Each row is a point. To make a cloud, some directions were put in groups of two or more. Within a group, all points are equally far from the middle, so they leave a hole (a ring in 2 directions, a hollow ball in 3). The other directions are filled evenly. Then the cloud was stretched, turned, moved and blurred a little. How many holes are there, and how many directions does each take, smallest first?

Cloud, 13 rows:
1.87 -0.78
-1.03 -3.08
-2.58 -0.85
0.51 1.04
0.36 1.09
-0.86 -3.08
-1.90 -2.64
-2.61 -1.31
-2.56 -1.54
0.53 -2.83
-2.58 -0.97
0.35 -2.91
-2.12 -2.43
Holes: 1 (2)

Cloud, 19 rows:
-0.80 -2.72 0.35
-2.58 -1.60 0.21
-0.30 3.52 -1.39
-1.91 -1.37 -1.77
0.86 2.28 -2.56
2.53 2.97 0.25
-0.56 -0.36 -2.99
-2.54 -1.19 -1.19
2.29 -1.81 0.43
2.63 2.61 -0.56
0.80 3.54 2.11
-2.72 1.18 -1.56
0.33 2.29 -2.62
1.14 1.32 -2.86
0.24 -1.81 2.60
-2.53 -1.08 -1.23
0.30 -0.26 3.54
-0.84 -2.23 1.96
-3.22 0.77 -0.40
Holes: 1 (3)

Cloud, 51 rows:
-4.06 -1.38 -0.21 -1.32 2.19 -0.80
-1.47 0.52 2.28 -2.30 1.23 -2.56
2.80 1.83 -1.19 1.92 3.60 -0.48
1.27 4.09 -1.32 -1.26 2.54 -1.13
-1.31 -2.72 0.37 0.47 3.88 -1.82
4.24 -0.05 -0.93 1.09 1.05 1.91
0.56 -3.28 1.95 -0.03 0.72 2.57
0.77 -0.87 2.71 1.34 4.36 0.19
0.60 1.74 -0.10 -2.10 -0.24 3.28
0.79 -1.11 1.70 3.09 3.22 0.87
1.31 -1.50 -0.43 3.74 -0.79 0.17
1.64 0.08 4.65 -0.73 -0.08 0.58
-1.83 -1.88 1.05 1.00 3.21 2.33
0.55 -2.53 -0.37 -2.16 3.77 -1.04
1.66 -3.14 -0.26 -1.48 -0.68 1.04
0.68 3.50 -0.26 1.49 -1.30 1.32
-2.80 0.49 -0.08 -3.53 2.57 0.14
0.89 1.72 -1.31 -0.69 -2.53 1.87
1.64 -1.16 -2.99 0.75 -1.43 -0.17
-3.09 -1.27 -0.51 1.29 3.87 0.24
-0.70 -2.81 1.82 0.12 0.53 2.88
-0.76 0.36 -4.06 1.25 2.83 -0.73
2.65 0.24 -2.24 -0.44 4.01 0.32
-0.15 2.41 2.00 2.22 -1.43 0.25
1.14 2.13 0.78 -2.32 -0.44 2.81
-0.28 -1.30 -0.16 3.49 -0.47 1.45
0.56 0.24 -1.95 2.80 -0.05 2.25
2.31 -2.18 2.21 -1.75 0.79 -2.03
-2.28 -0.61 1.18 1.75 -1.93 0.63
-0.36 -2.38 1.32 -0.26 3.29 2.84
4.67 2.25 0.50 1.14 0.15 0.55
2.03 -1.94 -0.65 -0.98 -0.46 2.89
2.48 -2.67 1.58 -1.75 0.66 -1.55
-1.17 1.32 2.67 -1.59 3.68 -1.51
1.39 4.25 -0.37 0.59 0.54 1.14
1.46 -1.51 3.24 1.91 2.80 0.99
0.38 0.43 -0.31 -1.90 -0.54 3.61
0.32 0.45 -0.67 -1.89 0.14 3.72
0.62 -1.64 -1.68 3.11 -1.02 -1.20
3.27 0.82 0.76 -2.40 -0.60 -1.96
2.07 -0.29 3.15 2.72 -0.58 -1.51
2.20 -1.01 4.36 0.99 1.20 0.53
0.75 0.49 -2.32 0.35 -2.46 1.58
-0.85 0.57 -2.88 1.21 -2.24 -0.77
-3.14 0.69 -2.30 1.33 0.01 -2.03
2.96 0.01 -1.71 -0.33 3.63 1.53
1.61 -0.64 -3.05 1.56 1.18 -2.59
-0.95 0.25 -3.72 1.78 2.95 -0.90
1.97 -0.40 4.57 0.79 1.45 0.60
-3.38 -1.68 -0.33 -2.43 1.64 -0.60
0.89 0.05 -1.20 -1.26 -1.74 2.87
Holes: 3 (2, 2, 2)
